Each wall is flat, endless, passes through zero and stands at right angles to its row. A trip goes straight from one point to another. List the walls that it crosses, first one first.

Walls:
(1): 59 -20
(2): 36 0
(3): 15 -29
(4): 8 -4
(5): 2 11
Trips:
-36 -9 to 13 -8 -> 3, 4, 1, 2
-28 -3 to 14 46 -> 5, 2
21 -8 to 35 33 -> 5, 3

Walls:
(1): 43 -2 -4 -3
(2): -30 8 -10 38
(3): -24 19 22 15
(4): 9 -34 -50 -6
(5): -27 1 -20 11
(6): 13 -34 -7 -21
(7): -60 14 22 6
Trips:
-11 15 -3 0 to -16 38 -14 38 -> none
24 28 -9 -17 to 29 -33 42 14 -> 6
25 -16 -31 22 to -49 46 23 -46 -> 6, 1, 7, 3, 4, 2
-19 -32 30 -26 to 38 19 -58 25 -> 3, 4, 7, 1, 5, 2, 6
-4 1 -7 25 to 24 21 18 -1 -> 4, 1, 7, 5, 2

Walls:
(1): 13 -17 34 -18 15 -10 2 -7 39
(2): -5 -12 -22 -39 -33 14 -32 18 11
(3): 0 5 18 -34 27 2 15 -9 -13
(4): 15 -7 18 7 -24 -14 -15 12 22
(5): -59 -17 5 -5 -25 -28 30 -11 -49
Trips:
14 -6 -6 15 -32 -13 56 -24 -22 to 56 -20 -6 41 -11 -12 31 -17 -19 -> 4, 5
35 34 17 -28 -7 -40 10 18 30 to 0 34 -60 43 16 -2 2 -27 -10 -> 2, 3, 1, 4
0 1 -4 -29 7 -2 1 -10 -20 to -24 -14 -18 -7 4 -19 7 28 -4 -> 3
23 -23 -9 -39 5 19 -14 -2 28 to -10 19 1 -20 12 -41 1 -12 21 -> 2, 5
-2 -29 44 -47 -58 31 -24 -3 -2 to 30 15 3 -48 -22 14 25 -10 34 -> 5

Walls:
(1): 17 24 4 17 -2 -32 -3 -10 -38 23 -17 13 7 4
(2): -21 35 9 -35 24 4 5 -20 23 -21 -31 4 -24 -11
(3): 29 -12 9 -4 50 -19 9 11 7 -14 -34 6 -14 -29
(4): 31 -19 8 2 -3 26 -4 12 32 -16 -30 1 5 30
(5): -2 -16 -18 -27 0 -35 14 7 13 -15 -35 -46 8 24
(6): -23 27 18 -8 -12 -1 -34 18 -7 -35 -4 -16 2 -8
(7): -20 1 5 5 12 21 14 -12 8 -26 -11 24 -38 20
(8): -14 -27 4 -25 11 -44 36 32 -5 -9 -13 -44 47 -13
(9): 13 -1 26 9 -39 -44 -32 -16 1 -5 24 -2 -21 7
Trips:
-8 13 1 -15 20 -2 -7 -2 31 -7 -56 25 7 -38 to -15 5 -34 22 -17 -5 -16 5 -2 -13 -13 17 -36 26 -> 8, 1, 9, 3
-28 4 0 41 -20 -33 19 -5 -7 30 11 -6 10 1 to -7 -22 13 -5 16 -26 1 10 -2 30 -18 12 60 47 -> 5, 9, 4
19 32 0 -1 0 -12 -25 10 -36 -18 -19 39 -33 33 to 30 41 -30 -42 -16 -3 -3 -20 -2 2 -21 -5 -8 -29 -> 4, 5, 7, 9

Walls:
(1): -6 -27 -16 9 -23 -22 -52 -18 -5 -9 -8 -28 4 2 -18 -22 -32 11 -20 8 -43
 -17 -12 24
(2): 25 7 -12 15 22 -26 41 8 1 -34 -10 19 -21 19 -10 -3 -39 8 -15 25 -16 -6
 -21 6
(3): 5 -3 5 5 27 50 32 -42 2 16 -18 -13 -9 -33 -26 15 -26 3 3 20 -58 -7 7 -6
(4): 4 27 5 -3 -19 -25 25 -12 16 -2 29 -40 8 -17 -6 6 -24 13 -33 -25 -15 29
 20 0
(5): 3 -14 14 -21 15 -10 3 8 0 27 11 -39 35 39 -11 17 -14 -10 26 -22 -41 -20
 9 -36
(6): -2 -10 -6 46 11 -26 13 13 21 -32 -52 -4 19 18 10 6 -3 -5 27 -10 4 6 51
 -20
(7): -4 13 -24 -25 -38 21 -2 13 -3 -19 -17 -7 2 -22 13 40 1 -15 14 33 45 8 25
 15
Trips:
-19 35 48 -17 -7 2 4 26 16 14 -51 -14 1 8 26 20 -1 23 22 4 -13 14 10 -25 to 8 6 9 -7 23 32 -29 0 7 -16 -15 10 15 -34 -12 -10 6 -18 -25 13 14 18 4
 -32 -> 4, 5, 6
-42 12 23 11 54 3 2 -18 -13 36 0 17 11 -20 -14 -2 5 0 15 1 -35 3 -1 -24 to 40 -38 -15 -4 -34 -1 33 24 6 9 18 31 9 -7 10 -32 -10 -6 12 19 -11 8 17
 -22 -> 6, 2, 3, 7

Walls:
(1): -4 -20 12 -3 13 -19 5 -2 -8 -3 -12 5 7 -6 -18 -6 -20 -18 -4 6 13 -17 3
 16 -15 -10 14 -6 -21 23 -1 28 -9 8 7 -15 21 -14 -5 1 -9 -14 21 -30 6 -2
 -1 -6
(2): -27 15 -9 8 -13 27 -10 -12 17 -16 20 -9 -17 10 -8 -21 -30 7 2 17 6 -2 6
 2 4 -30 -2 9 -1 21 20 -15 15 6 10 4 -7 -37 18 -13 -6 -9 -19 2 9 -11 12
 14
(3): 7 10 2 10 4 -13 -2 8 -1 -1 -26 -2 -1 1 -13 -5 -9 -3 -12 -5 25 -14 -25 -1
 -3 11 -6 12 0 -5 -19 21 -5 -4 22 2 1 23 -22 13 8 -7 5 -2 14 7 -3 25
(4): -17 5 -7 -28 -8 -4 15 -10 2 2 22 -5 -28 26 -2 -40 -5 28 14 -2 16 5 -5 -5
 -5 -1 -9 -25 -18 -7 -12 -10 -19 -9 11 8 3 11 3 7 -7 9 -20 -32 -21 7 18
 12
(5): 17 14 0 -6 1 -6 11 12 -9 -10 19 -2 7 -23 -5 -27 21 -13 6 -23 24 3 7 3 1
 -24 5 -28 -12 -4 21 -5 -3 13 -2 -6 9 -9 -6 1 13 -7 -4 2 1 -8 -16 -2
(6): -1 -4 20 -27 -4 -13 -8 -4 -1 8 -5 -24 -5 -3 -10 9 7 -6 4 -2 31 -17 1 -3
 12 3 17 2 -15 12 -15 26 -16 -5 10 -4 4 -9 6 42 18 9 -6 13 -29 -10 -9
 -35
(7): -3 -9 11 13 5 -3 -9 -25 -13 -1 60 1 23 -13 -18 2 -8 -5 1 19 16 -8 17 25
 31 8 -10 -4 12 1 7 -38 -10 0 -9 18 17 4 28 -6 -1 -1 -23 0 -6 16 -6 -10
(8): -10 -6 -14 -24 -18 17 16 25 5 -5 -4 3 -8 -15 20 6 3 4 -18 -16 7 7 -2 28
 1 -21 -10 -6 -4 -5 30 6 2 3 -45 -1 -6 -7 5 -4 -12 13 -3 1 -1 -3 -12 16
(9): -1 -12 10 7 -16 -14 -30 -19 36 1 -6 -9 12 14 3 -9 1 22 -24 -9 11 -2 12
 -33 12 -16 -2 0 -6 11 -7 -1 11 8 13 -12 2 -17 19 3 -2 -13 -19 -12 3 13
 -19 5
(10): -11 2 -31 18 -11 7 8 -20 30 -7 10 21 -8 -11 -22 7 -14 -20 -15 -3 -13 -25
 6 -4 22 -8 20 -26 0 12 40 -7 -21 1 8 -2 -2 20 -13 -13 -3 -12 25 20 14
 -18 21 2
Trips:
1 19 -13 -20 -2 -3 -6 7 -6 -12 -28 1 -12 17 5 -5 -16 -7 7 -1 -9 -3 -7
 -30 15 -5 -7 15 3 -6 3 -13 -14 -25 -9 -1 -13 -8 5 -9 11 -25 19 4 7 0 0
 17 to 15 32 -3 -35 16 8 -11 -9 1 19 11 -2 -19 -21 5 3 7 4 -15 8 -1 -5 10 2 12
 19 -6 -7 -13 7 -7 -3 -6 -15 11 0 -16 -1 14 36 31 0 11 4 -12 9 -6 -9 -> 9, 6, 2, 10, 5, 7
-15 -17 -33 -29 13 1 24 -2 8 6 -12 0 -7 -1 -2 -10 -11 -4 -1 9 13 22 17 1
 -9 11 -18 13 -17 14 10 -3 -7 -14 15 2 -7 13 -2 -12 -1 -4 -1 5 10 -6 7
 -31 to -11 -11 0 -20 0 21 6 25 4 18 -2 -12 -20 31 -19 -12 -3 -6 -3 22 -17 -14
 -10 -13 -36 1 -1 7 4 -19 5 -10 12 -12 14 -6 14 7 11 24 -3 -18 -2 -6 -4
 -19 1 -18 -> 8, 10
24 -19 -11 12 -18 5 -4 6 4 30 14 10 -9 7 -1 -8 8 11 -29 23 5 -6 -11 -7
 -4 -7 14 -5 -4 -11 1 11 13 -17 28 -24 9 7 10 13 -30 -4 -1 0 -22 1 10 -3 to 8 -10 3 17 -16 -1 14 -40 -15 0 18 7 5 11 -2 -13 13 15 3 -23 8 11 -15 -8
 7 1 16 0 13 11 1 -6 -18 8 14 -22 14 -5 -24 -13 15 8 -10 -25 4 11 3 3 -> 7, 5, 6

Walls:
(1): -9 -23 11 2 6 10 -25 15 23 3 7 -10 -17 -44 -16 3 9 -14 -46 14 7 33 -6 -3
 -16 -39 -2 5 -25 -14 -25 13 -14 -41 -23 -5 26 47 8 21 27 29 15 6 16 -3
 25 -8
(2): -16 -15 28 -10 2 26 13 -5 -10 38 -5 -11 48 15 -12 -3 -20 4 -8 7 -38 -32
 34 -27 17 17 24 -21 -17 -2 -6 10 -14 33 -28 0 -4 3 26 18 3 16 49 -15
 -37 -11 -7 -3
(3): -10 -15 -28 11 2 -22 -5 -10 19 7 7 -9 5 9 -17 -15 -13 8 26 -29 3 -10 1
 -46 6 16 22 10 -6 22 9 -2 -32 25 -14 -13 18 -16 34 -7 -25 -13 -9 7 15
 -16 -16 16
(4): 3 -9 4 -20 -17 -10 20 16 20 -16 9 27 0 -51 25 11 27 -13 18 -31 23 -16
 -16 -5 14 8 6 -4 8 -15 -11 -10 28 0 -7 43 6 24 -8 24 28 11 -24 4 -1 -15
 16 -8
(5): -22 15 -20 28 -15 -6 28 19 -5 -19 29 -9 10 37 1 8 -22 10 -6 7 16 3 27
 -17 -26 -14 -9 15 8 -1 30 -5 0 32 15 9 -13 16 9 6 24 -12 15 10 44 21 -9
 3
(6): -8 -10 4 -8 -10 9 38 -13 16 -8 -11 10 20 3 60 34 6 3 -18 5 -15 10 -9 -6
 4 -3 3 16 -2 3 7 -12 -4 10 1 11 12 23 -21 37 12 4 3 23 7 17 -13 10
Trips:
-15 36 -11 -15 22 -17 -28 8 -18 -16 22 37 -24 13 -21 -30 19 12 5 11 -10
 22 16 5 14 -20 -30 23 17 -3 -13 -12 -14 -5 -15 0 23 15 3 8 1 -21 31 -4
 25 -13 14 -1 to 17 2 19 4 2 -9 16 -35 -7 -19 20 -9 17 -28 30 -4 -8 -14 33 11 -7 -6 43 -4
 -44 3 15 -9 -18 24 2 0 5 2 -10 -16 -37 21 24 -3 11 -14 3 7 -6 14 -24
 -10 -> 3, 2, 1, 6
-39 1 -20 17 7 -2 32 22 -5 -23 1 10 0 -4 -16 4 -9 -32 24 17 19 -2 -10 39
 14 -1 26 12 6 36 -6 -2 -3 21 -28 -3 -3 -25 38 40 -24 -27 -25 2 6 -13 22
 24 to -36 -17 26 -5 0 -23 -10 23 14 -5 50 0 15 -9 4 36 21 18 -19 -19 27 24 -22
 3 0 -9 -1 36 -2 -17 4 0 8 -1 -5 12 3 -9 -7 5 8 6 7 1 11 -37 -2 17 -> 6, 1, 3
16 -9 0 3 -18 -32 -13 20 17 -27 -32 -13 -19 3 36 16 -17 -8 -14 55 5 -10
 36 -30 -10 13 -3 -20 -31 -1 -38 10 19 0 10 20 3 31 8 32 6 2 16 -28 14
 -21 -1 -3 to 33 7 9 -40 -6 -9 3 -30 14 33 -9 -15 -3 43 25 25 -2 -35 -3 -5 -13 0 -5 -6
 8 -6 30 -5 -19 -6 -34 -21 9 -5 -5 -17 12 9 1 -6 -6 -27 5 35 -21 -10 24
 10 -> 5, 4, 1, 3
